Rows are points. A path goes straight from each point to the next, and from the last back to the first. The post is the endless flat space through its rows: a point in 2 columns, a line in 3, a plane in 4, and so on, so that a path can go around it. Count how often the path circles the post. Going back the other way cancels.

Post (2 x 3)
[[-1.68  1.45 -0.17]
 [ 1.46 -0.13  0.83]]
Path (27 x 3)
[[ 1.08  1.73 -0.39]
 [ 3.40  2.13  0.43]
 [ 3.04 -0.54  3.92]
 [-2.70 -0.04  0.79]
 [-2.62 -0.06 -1.48]
 [-3.21  1.57 -1.85]
 [ 5.47  0.54  0.57]
 [ 0.59  1.22  1.30]
 [ 0.17 -1.13  4.18]
 [-0.34 -0.49  0.30]
 [-2.19  1.46 -2.13]
 [ 5.63 -0.40  0.80]
 [-0.13  2.91  0.39]
 [-3.26  1.01  1.46]
 [-3.65 -0.73 -0.13]
 [-1.60  1.06 -1.37]
 [ 0.23  1.89 -1.76]
 [ 2.86  2.51  1.18]
 [-1.98  1.74  1.48]
 [-0.43 -1.27  1.33]
 [ 0.91 -0.46 -0.91]
 [ 1.03  1.01 -1.08]
 [ 1.05  2.96  0.00]
 [ 0.72 -0.08  1.88]
 [-0.43 -0.46  1.54]
 [-2.57  0.73 -0.94]
 [-0.34  0.76 -0.64]]
Times around: 5

Post (8 x 9)
[[ 1.98 -1.61 -1.38  0.98  0.79 -0.60 -2.65 -1.48  2.94]
 [-1.00 -0.80 -2.07  0.78  1.25  0.14 -1.74  1.11  1.55]
 [ 0.42  2.58 -0.25  1.59  0.07 -1.38  0.57 -1.18 -2.15]
 [-0.09  0.27  0.30 -0.90  0.79  0.39 -0.94  2.87 -2.87]
 [ 0.61  2.35 -0.64  0.67 -0.69  0.03 -0.33 -0.81  1.23]
 [ 3.14 -2.33 -0.70  3.12  0.52 -1.78 -0.23  0.45  1.93]
 [-0.66  0.78 -5.00 -2.09  0.56  0.96 -0.13  0.73 -0.12]
 [-0.23  0.23  3.91  1.11  3.21  1.54 -1.13  1.88 -1.47]]
Path (26 x 9)
[[ 0.74 -0.21 -0.31  0.20  1.19  0.67 -0.90 -0.98  3.66]
 [ 0.58 -0.95 -3.98 -2.54  0.45  0.80 -0.12 -2.12 -1.60]
 [ 1.56 -3.60 -0.56  2.28  1.24 -1.54 -0.74  0.22 -0.61]
 [-0.26  0.22 -2.00  2.24  0.94 -3.10  2.50 -0.15 -2.24]
 [-0.94  2.07  1.60  3.41  1.99 -1.57 -0.33  0.86  0.36]
 [-0.39  1.85 -2.76  1.36  1.64 -0.76  0.06  3.05 -3.35]
 [-0.25 -1.44 -3.57  1.62 -1.79 -0.15  0.48  4.92 -1.64]
 [-1.97 -2.53 -5.45  3.90  1.86 -1.88  3.62  2.51 -1.72]
 [ 1.27  0.74 -2.10 -1.14  1.59  0.45  3.62  0.13  1.19]
 [-0.79  2.88  0.52 -1.69  3.01  1.56 -0.94  2.33 -0.80]
 [ 2.03  0.45  0.14  0.89  0.31  0.64 -2.30  0.69  0.39]
 [-0.02 -0.04  0.73 -1.23  2.20  1.85 -2.58  0.23 -2.78]
 [ 2.95 -0.39 -1.04  2.84 -1.03 -1.03 -0.47 -1.73  1.25]
 [-0.08  1.00  1.77  0.41  0.24  0.21 -5.90 -3.09  1.03]
 [-0.48 -0.53 -2.10  0.83 -0.15  1.23  0.36  1.14 -1.05]
 [ 2.79 -3.27 -1.36 -1.31  0.67  1.58 -0.91 -1.85  2.93]
 [ 0.10  1.62 -1.47  3.73 -0.62 -3.03  0.30 -0.71 -3.10]
 [-1.06  1.23 -3.42  2.49  0.52 -1.01  0.67  1.27 -0.26]
 [ 0.90 -0.39 -0.50 -3.83  1.01  1.40 -3.14  3.19  1.63]
 [-0.12  0.45 -0.61 -0.64  1.87  0.98 -3.18 -0.25  1.44]
 [ 2.13 -1.24  1.02  1.15  3.01  0.91 -2.18  0.88  2.01]
 [ 0.81 -2.64 -0.33  1.42  3.11 -2.57 -1.94  0.93  0.26]
 [-0.71  0.72  1.32  1.99 -2.50 -3.10 -1.79  1.35 -0.15]
 [ 0.79 -3.35 -0.21 -0.53 -0.86 -0.73 -3.49  3.95 -2.30]
 [-2.45 -0.77 -0.56 -0.27  0.55  0.75 -2.55  1.50  2.01]
 [-1.52  5.13  3.69 -0.14  0.07  0.76 -0.05 -0.94 -0.68]]
Times around: 1

Post (17 x 18)
[[ 1.35  0.32 -0.54  0.62  1.92 -0.38 -0.71 -0.92 -0.99 -1.60  2.60 -1.19
   0.87 -0.55 -0.93  1.43  1.02 -0.54]
 [ 1.24  0.84 -3.00 -1.58 -1.08 -0.18 -1.02  0.38 -1.78 -0.04 -0.81 -1.62
  -2.13  0.82  2.24 -1.26 -0.99  0.63]
 [-0.79 -1.85 -1.25  0.52  2.23 -0.23  0.46  0.26  0.60  2.06  1.14  1.41
   0.99  1.70  0.26  0.70 -0.19 -1.89]
 [-2.54 -2.67  1.90  0.09 -0.92  1.41 -0.65  0.96  0.98  1.47 -2.33  1.20
  -0.58  1.59 -1.25  2.93 -0.90  1.14]
 [-0.49  1.57  1.58 -1.06 -0.62 -1.20  1.03 -0.86  0.43 -0.17  2.29  2.32
   2.18  1.23 -0.80  0.47 -0.24  1.34]
 [ 2.16 -1.18 -1.19  1.78  0.30  0.13  0.28  1.26 -0.52  1.39 -3.94  2.53
   0.59  0.75  2.06  2.07 -0.14  1.14]
 [-0.71 -0.86 -0.31  1.01 -1.21  0.47  0.14  1.78 -1.46 -0.64  2.61  2.85
   1.16  1.67  0.80 -1.39  0.70  0.67]
 [-0.16 -1.24 -2.38 -0.81 -2.20 -0.79  1.36  1.40  1.70  0.64  1.31  0.44
   0.43  1.91 -0.05  0.62  0.79  2.22]
 [-3.00 -1.66  0.20 -0.01  1.84 -1.87  5.30 -0.71 -0.78  2.42  2.13  0.83
  -0.36  2.30 -3.43  1.13 -2.24  0.81]
 [ 2.43  0.70  0.81 -0.25 -1.89  0.98 -1.45 -0.40  2.12  0.51 -0.88 -2.63
  -1.29 -0.81 -0.60  0.00  2.02  0.31]
 [ 1.04 -0.11 -1.24 -1.76  3.45  1.21  0.35  0.90 -2.07  0.23  0.73  0.11
   1.56  1.96  0.98  0.91  1.80 -0.61]
 [ 0.22  2.25  0.03 -1.98  1.71  1.51 -2.89 -2.87 -0.58 -2.00  3.27 -1.38
  -0.68 -1.36  0.97  0.96  5.47 -0.05]
 [-0.27 -0.70 -0.78 -0.77 -0.75 -1.59 -0.05  2.26 -0.64  1.23  1.05  2.94
   0.65  3.92 -0.91  1.03  1.18 -0.60]
 [ 2.28 -5.09 -1.38 -0.32  1.82 -1.61  0.43 -1.80 -2.57  1.16 -0.19  0.51
  -0.51  0.88  1.82 -1.33 -1.10 -0.46]
 [ 2.98 -2.86 -1.63 -1.63 -0.68  2.04 -0.67 -1.69  1.66  2.76  2.81  0.45
  -2.04  0.64 -1.18 -1.53  1.12  0.04]
 [ 1.36 -1.66  1.31  0.17 -0.12 -2.46  2.11  2.23  0.07  2.18  0.99  1.21
   0.40 -0.42 -0.25  1.15 -2.50  0.19]
 [ 1.59  1.02  0.03 -2.51  0.02 -1.35 -2.05  1.19 -1.57  0.34 -1.08 -0.02
   0.14 -0.88 -0.67 -1.64  0.55  0.54]]
Path (25 x 18)
[[-3.00 -3.23  2.85 -0.41  2.40 -0.88 -0.14 -0.37  1.60 -0.99 -0.79 -1.72
  -1.55 -0.53  0.74  2.52  1.59  1.18]
 [ 2.63  1.50 -4.24 -2.32  1.47 -0.85  4.65 -0.21  2.11  4.56  1.13  1.31
  -1.20  2.71 -0.45 -0.62 -3.02 -1.53]
 [-0.85  5.51 -2.37  0.56  0.78  3.46  2.72 -2.24  0.70 -0.02 -1.83 -0.66
   0.95 -1.23  1.06  3.91 -0.73  3.48]
 [-1.21 -0.25  1.33  1.04  2.51 -2.21  2.54  1.16 -0.51  0.63  0.33 -1.24
   4.25  2.40 -4.39  2.97 -0.48  1.53]
 [-2.00 -0.24  0.48  1.32  3.04 -1.53  0.51  0.29  0.09 -2.29  2.37 -1.59
   0.20 -0.69  1.22  2.49 -0.48  0.52]
 [ 2.63 -1.64 -2.50 -2.54  1.49  1.58 -0.87 -2.04  0.51  1.76 -1.07  1.58
  -2.16  3.93  1.30  3.14 -0.04  0.33]
 [ 3.76 -1.26 -1.97 -1.28  2.11  0.39  2.11 -2.46 -0.44  3.86 -0.07 -2.33
  -3.95 -3.40  0.65 -0.18 -0.58  2.18]
 [-3.07 -3.75  0.79  1.66 -1.45 -1.94  0.98  0.51  1.37  1.75 -1.05  0.44
  -0.95  0.33 -0.12  3.30  1.60  0.81]
 [-1.93 -0.51  1.93  3.72 -1.05  0.39 -0.57  0.63 -2.96 -2.03  3.26  0.00
   1.39 -0.83 -1.20 -1.72  0.50  2.15]
 [ 1.87 -4.36  2.60  2.28 -1.03 -4.90  1.42 -0.06 -0.25  1.32  1.21  1.66
  -0.23  2.58  1.12  0.18 -1.83 -1.46]
 [ 0.64  1.69  2.76 -1.11  3.99  0.29  5.00 -1.27  2.33  2.21 -0.30  0.30
   2.60 -2.03 -0.92  1.54  0.39  1.39]
 [ 2.28  0.16 -0.75 -2.33  1.31 -0.55 -1.69 -0.63  0.08 -0.08 -0.48  0.55
   3.40  0.28 -0.49 -2.02  2.31 -1.21]
 [-1.74  0.61  1.50  2.31 -4.34 -0.50  1.63 -1.90 -0.99  1.70  1.22  1.11
  -0.94 -0.68 -1.24 -1.05 -0.05  2.23]
 [ 0.03 -0.88 -1.27  0.98  1.00 -2.38 -0.55  2.33 -1.29 -0.28  0.89 -0.35
   0.83  1.42 -0.17  0.16  3.56 -0.31]
 [ 4.48 -4.55  1.43  0.17  0.65  1.76 -0.81 -1.48 -3.65 -3.03 -0.89  2.30
  -0.62  0.15  3.04 -0.31  0.15  3.12]
 [-0.66 -2.71 -2.89 -2.55 -0.40  0.03 -0.66  0.69  0.84  1.10  4.31  0.53
  -3.16 -0.11 -1.09  2.16  0.63 -0.46]
 [-1.21  1.21  0.80 -0.60 -1.81  0.66  1.08  0.25  2.69  1.58  2.13 -3.04
   2.53  0.41 -1.39  2.03  0.07 -0.35]
 [-1.93 -3.30  1.22 -0.83 -0.13 -2.24  0.09  3.77 -0.32  2.48  3.48  3.39
   1.23  3.37 -2.02  0.98 -1.88 -0.96]
 [ 3.25 -1.16 -0.24  0.67 -0.97 -2.37 -0.92  0.89  0.20 -1.33  0.55  1.99
   0.79 -0.45 -0.76 -1.36 -0.78  2.02]
 [ 1.34 -2.20 -1.51 -0.98  3.50 -2.55 -1.36 -2.78 -1.76 -0.21  2.73  0.01
   1.82  1.03 -2.66 -2.90 -0.14 -0.89]
 [-4.35 -4.62  1.23  1.00 -0.37  0.92 -5.78 -1.88 -3.39 -0.85 -2.37  1.71
   1.61  1.61 -1.61 -0.71  3.19 -1.41]
 [-2.54 -1.34  4.13 -1.36  3.61 -2.04  1.48 -0.49 -1.68  1.49  4.04  1.70
   1.31 -1.58 -6.36  0.27 -0.22 -2.55]
 [ 0.40 -4.60  0.15 -1.91  0.26 -2.70  4.23 -0.09 -1.17  1.74 -2.55  0.37
  -4.29  2.27 -0.07  0.28 -2.84  1.90]
 [ 0.76 -1.90  1.43 -0.40 -1.65  0.77 -5.10  0.54 -2.17 -1.71  0.31  1.32
  -1.30  0.87  1.41 -0.15  0.77  1.61]
 [ 1.31 -1.27 -1.76 -4.88  2.30  1.74 -0.79 -1.07  0.64  1.65  2.28  0.71
   0.99  3.42 -1.22  2.79 -0.37  1.35]]
Times around: 2

Post (17 x 18)
[[-0.20  2.86  0.17  0.18  3.18 -1.15 -3.11 -1.55 -1.51  1.22  0.26 -1.38
  -0.53  0.07  0.17  1.24 -0.09  2.18]
 [-0.25 -1.02  1.91  0.11 -0.16 -0.65  0.31 -0.11 -0.14 -0.47 -0.74 -0.43
   0.28 -2.01 -0.15  0.08 -1.23  3.77]
 [ 3.33 -0.08  2.34 -2.16  2.29 -1.37 -1.19  0.51  0.73  1.91 -3.31 -1.19
  -0.42  0.20 -1.68  1.45 -1.53 -1.98]
 [ 0.06 -2.11 -2.73  0.02  0.47  2.32  0.64 -1.23 -4.87 -0.21  1.08 -0.26
  -0.28 -2.48 -1.34 -2.16  0.45 -0.63]
 [-1.94 -1.11 -1.44 -1.83 -2.02 -0.98  1.88  1.85 -1.26 -2.32  1.36 -3.20
  -1.12 -1.99  0.11  1.99 -2.09 -0.13]
 [-1.49 -0.73 -1.19  0.98 -2.72 -3.20 -2.24 -0.49 -1.44 -0.99  3.96  3.71
  -0.43 -0.73  0.75  1.06  2.35  0.26]
 [ 1.90 -0.91  2.75 -4.41 -0.76 -2.80  1.21  0.98  2.57  1.66  1.06 -1.25
  -2.59  0.10 -1.17  0.71  1.38  0.20]
 [ 0.05 -0.03 -0.47  6.11  0.95 -3.08 -0.42  1.08  0.72 -1.12  1.90  0.22
   0.11 -0.28  0.27  2.53  0.17  2.02]
 [-1.21 -0.04  1.42  2.35 -0.80  1.55  0.13  0.47 -2.92  3.19 -0.25  1.12
   0.31 -0.48 -0.12 -1.32 -0.50  0.58]
 [-1.76  0.27  3.89  0.37  4.40  0.78  0.69 -1.06 -1.34  1.04  0.52  0.67
  -0.80 -1.59  0.31 -0.37 -2.44  1.98]
 [ 1.69 -3.68  0.78 -0.63 -1.75 -0.90  1.05 -2.37  0.69  2.63 -3.18 -0.12
  -1.14  0.20 -3.45  1.55  0.29 -3.10]
 [ 0.75  0.81 -1.75  1.15  0.07 -0.43 -0.27 -0.22  1.11  0.81  4.47  0.75
   0.77 -2.32 -0.56  1.67  0.22  1.99]
 [-1.38 -1.38  1.21 -1.35  1.82 -3.07 -1.16  1.59 -0.49  0.53  0.15  1.16
   1.27  0.60 -1.48  1.15  2.22  0.06]
 [ 2.04  0.92  0.71 -2.46 -3.11  1.08  0.46 -0.22  0.09  1.99 -1.28 -1.28
  -1.63  1.24 -4.91 -2.17 -1.79 -0.67]
 [ 0.55  2.40 -2.00 -0.48  1.45 -1.93 -1.46 -0.90 -0.58 -1.29  0.72 -1.66
   0.43 -0.35  0.95 -1.25  0.18  0.93]
 [-1.22  3.27  3.45 -0.17 -0.35  0.02 -1.03  0.17  0.22 -2.67 -1.54 -4.72
   0.37 -1.23 -1.77 -1.52 -0.01  1.87]
 [-0.34 -2.79  0.44 -1.27 -0.43  0.99 -1.57 -0.05 -1.09  1.72  1.72 -0.37
  -0.49  1.12 -1.24 -0.48 -0.12 -0.40]]
Path (25 x 18)
[[ 4.49  0.34 -0.12 -0.33 -0.24 -2.45 -1.59  0.66  0.18  1.94  0.52  0.01
   0.79  0.12 -0.24  0.93  3.09  1.46]
 [-0.56 -1.80 -0.79  0.94  3.14 -1.42 -0.18  1.64 -0.57 -1.12  2.76 -0.22
   2.25 -0.38 -3.62  1.26  0.74 -2.31]
 [-0.32  0.79  1.11  4.02 -0.68  0.01 -1.26 -2.57  1.81  1.21 -2.20 -5.24
  -1.29 -1.39 -2.51  0.53  1.28  2.34]
 [ 0.67  2.60  0.49  1.16  0.92 -1.73  0.39 -1.97  1.71 -1.29  0.95 -3.67
  -0.87 -3.77  2.21 -0.80  0.39 -0.49]
 [-0.15 -4.35  0.07  0.75  3.94 -1.05 -0.48 -2.34 -0.36  1.32 -0.27  0.17
   0.97 -1.53  3.33  3.76 -3.39 -2.36]
 [ 0.49  2.34  3.16 -0.76  2.36  1.94  1.66 -0.68  1.78  1.18 -1.50 -3.66
   3.50 -0.88  0.00  0.92 -3.42  2.11]
 [-0.58 -3.07  1.51 -2.58  1.45  0.98  2.59  1.18 -0.98  2.32 -0.01  2.66
   1.44 -1.51 -2.09  0.16  0.97 -3.50]
 [-5.08  0.46 -2.04  4.15  0.86  1.38  1.71  1.00 -0.83 -2.02  2.31 -4.02
   1.42 -2.27  0.02  0.30  1.23  0.62]
 [-1.06  0.09  2.13  1.31 -0.50  0.24  1.23 -0.42 -1.66  0.56 -1.11 -1.46
  -0.86 -0.95 -2.75  0.02  1.94  1.28]
 [-2.93 -1.41 -1.89  0.91 -1.71 -1.50  2.51 -2.83 -5.77 -1.78  4.11 -0.98
  -3.29 -4.31  2.39  5.03  0.15 -1.85]
 [ 0.16 -1.08  0.63  1.42 -1.13 -0.64 -0.54  1.69 -2.64  1.20 -0.10 -0.57
   0.16 -0.75 -0.71 -1.12  1.77 -0.82]
 [-0.16 -1.72  0.56 -3.04  0.75 -2.15  2.57  2.15  0.45  0.87 -1.24 -0.84
  -1.40 -0.44 -0.87  0.83 -1.78 -2.04]
 [ 0.29 -0.57  2.14  2.44  0.40  0.57  1.95 -0.64 -0.04 -0.85 -1.19  0.03
  -1.88 -1.80  0.74 -0.30 -2.01  1.67]
 [ 0.66 -1.56 -0.51  2.31  0.53 -0.32 -1.08 -3.28 -0.15  0.80  1.65  0.89
   0.28 -1.30 -1.03  4.26  0.55  0.61]
 [ 3.19  1.16  0.75  1.69 -1.05 -0.59 -3.19 -0.34 -1.84  0.32 -2.95 -1.27
   3.05  0.88 -3.20 -4.15  3.65 -0.40]
 [ 1.50 -2.03 -1.57 -2.59  0.76 -3.99  1.33  2.00 -0.81  0.92 -0.01  0.44
  -2.34 -1.65  0.84  0.24 -0.75  0.72]
 [-0.43 -0.56 -2.32  3.53 -0.65 -0.95 -3.51  2.00  2.00 -4.67  1.00 -1.91
  -0.39 -2.32  2.50  3.87 -4.59  1.55]
 [-1.24  0.78  1.64 -3.06  1.82 -2.79  0.96 -1.93  1.21 -0.18 -0.74 -3.42
  -4.92  0.28 -1.64  0.83  1.01  0.32]
 [-1.91  2.37  1.97 -2.29  0.29 -3.49 -0.08  0.16 -0.01  1.14  1.58 -0.62
  -3.85  0.12 -0.76  0.08 -0.99  1.96]
 [ 2.03  1.05 -1.73 -0.12 -4.07 -2.09 -1.27 -0.22 -1.17  2.35  1.48 -0.01
   0.96  1.28 -2.65 -1.61  1.34 -0.56]
 [ 0.75 -1.96 -1.65 -1.80 -3.74 -1.14  0.44 -0.96 -0.56  1.82 -0.86  0.05
   1.44 -0.59  0.60  4.75 -1.36 -2.38]
 [ 0.37 -0.01 -1.60 -1.27  0.09 -0.70 -0.25  2.27  0.09 -0.37  2.67 -0.66
  -1.83 -0.53 -0.40  0.41  0.07  1.12]
 [-2.01 -1.70  1.21  2.49 -1.77  0.08 -2.92 -0.85  1.53  3.40 -0.94  0.04
  -1.23  2.40 -1.55  2.21 -4.62  2.47]
 [-2.17  0.45  3.82  2.45  1.15 -1.74 -2.37  4.42 -0.20 -0.93  3.54  1.40
  -1.63 -0.20 -0.83 -0.01  1.95 -2.37]
 [ 2.42 -0.67  3.79  2.59 -1.57  0.44  1.66 -3.98  2.36  2.01 -1.41  1.86
  -0.96 -2.99 -1.99  1.02  1.11 -2.19]]
Times around: 1
